Rows are points. Two turns around zero, p and q, are shown by what they do to some points. Where does a point land after both, in the order given? Backwards means that the second turn is done in reverse. Each puzzle has new turns, and all numbers are rounded.
In the rows, 128 means zero.

Turn p:
[113 135  97] -> [109 143 103]
[156 120 136] -> [156 118 129]
[ 78  95 101] -> [ 73 104 101]
[165 163 178] -> [174 147 179]
Turn q:
[136 130 175] -> [151 124 170]
[134 182 142] -> [145 179 143]
[144  99 122] -> [137  98 115]
[155 102 166] -> [162  95 153]
[ 80 110  65] -> [ 61 122  83]
[120 145  98] -> [113 149 103]
Where do these land?
q, then p: [126 187 126] -> [137 184 146]
p, then q backwards: [124 114 156] -> [122 108 152]
q, then p: [102 132  79] -> [ 84 150 102]
q, then p: [161  79 151] -> [158  73 115]

Turn p:
[129 129 171 131] -> [132 147 165 139]
[137  97 103 114] -> [142  90 119 115]
[151 186 160 166] -> [138 207 127 136]
[83 86 94 90] -> [ 94  56 124 127]
[110 154 148  93] -> [ 89 140 153 108]
[143  92  84 117] -> [149  81 102 112]
[142 152 135 186] -> [152 174 106 160]
Turn q:
[165 164  99 158] -> [154 162 105 174]
[110 100 172 125] -> [106  90 161 118]
[ 83 133 162 104] -> [ 88 130 162  97]
[153 131  62 161] -> [153 142  61 157]
[129 111 145  92] -> [139 115 150  95]
Where do these land?
p, then q: [146  87 153 121] -> [151  95 158 141]
p, then q: [175 153 143 118] -> [157 164 158 117]
q, then p: [ 89 125 108 112] -> [ 89 110 122 110]
p, then q: [ 63 168 179 123] -> [ 43 145 155 144]
q, then p: [119 134  85 143] -> [116 124  84 120]
p, then q: [146 101 160 166] -> [151 120 144 180]
p, then q: [158 127  68 112] -> [167 130  92  84]

Turn p:
[136 146  82 124 172 106] -> [106 145  78 100 140 100]
[144 104 155 209 129 153] -> [130 118 114 202 161 171]
[138 100 156  92 132  44] -> [154 111 161 119 160  45]
[125 137 126 113 173 162] -> [103 139 121  92 151 158]
[ 93 132 155 147 154 163] -> [ 86 140 151 139 145 166]
[150 143 152  96  86 122] -> [178 137 158 117 107 123]
[127 112  51 121  98 134] -> [124  91  78 115  72 120]
[111 150 148 122  80 139] -> [143 143 163 140  87 140]
Turn q:
[ 82 117  79  88 141 130] -> [ 69 123  93  94 115 109]
[139  84 149 121 114 131] -> [150  83 129 121 141 124]
[ 88 152 159 169 174 154] -> [ 81 137 152 185 147 162]
[145 155 133 137  86 149] -> [158 139 136 121  99 164]
[185 147 151 121 133  40] -> [185 163 169 136 133  52]
[157  91 114 110  92 175] -> [159  96 100  83 135 164]
[145 185 106 132 141 174] -> [118 186 128 113 133 179]
[104 113 127 176 135 119] -> [121 117 107 179 126 127]
[107 107 133  98 135  81] -> [112 107 137 121 121  72]
Where do these land?
p, then q backwards: [100 207  77 122 140 107] -> [108 181  52 108 131  98]
p, then q: [ 49 114 149 120 114 112] -> [117  76 168 170  94 119]
q, then p: [122  84 170 170 130 143] -> [117  89 106 162 169 154]
q, then p: [143 117 159 122 135 108] -> [140 126 138 137 164 115]
p, then q: [144 143 143 107  90  95] -> [178 141 154 127 124 109]
p, then q: [114 112 129 135 168 185] -> [ 74 107 117 115 145 166]
p, then q backwards: [188  95  89 133 154 107] -> [156  57  90 135 129 125]
p, then q: [163 150 107 116  94 167] -> [163 138 112  82 121 164]
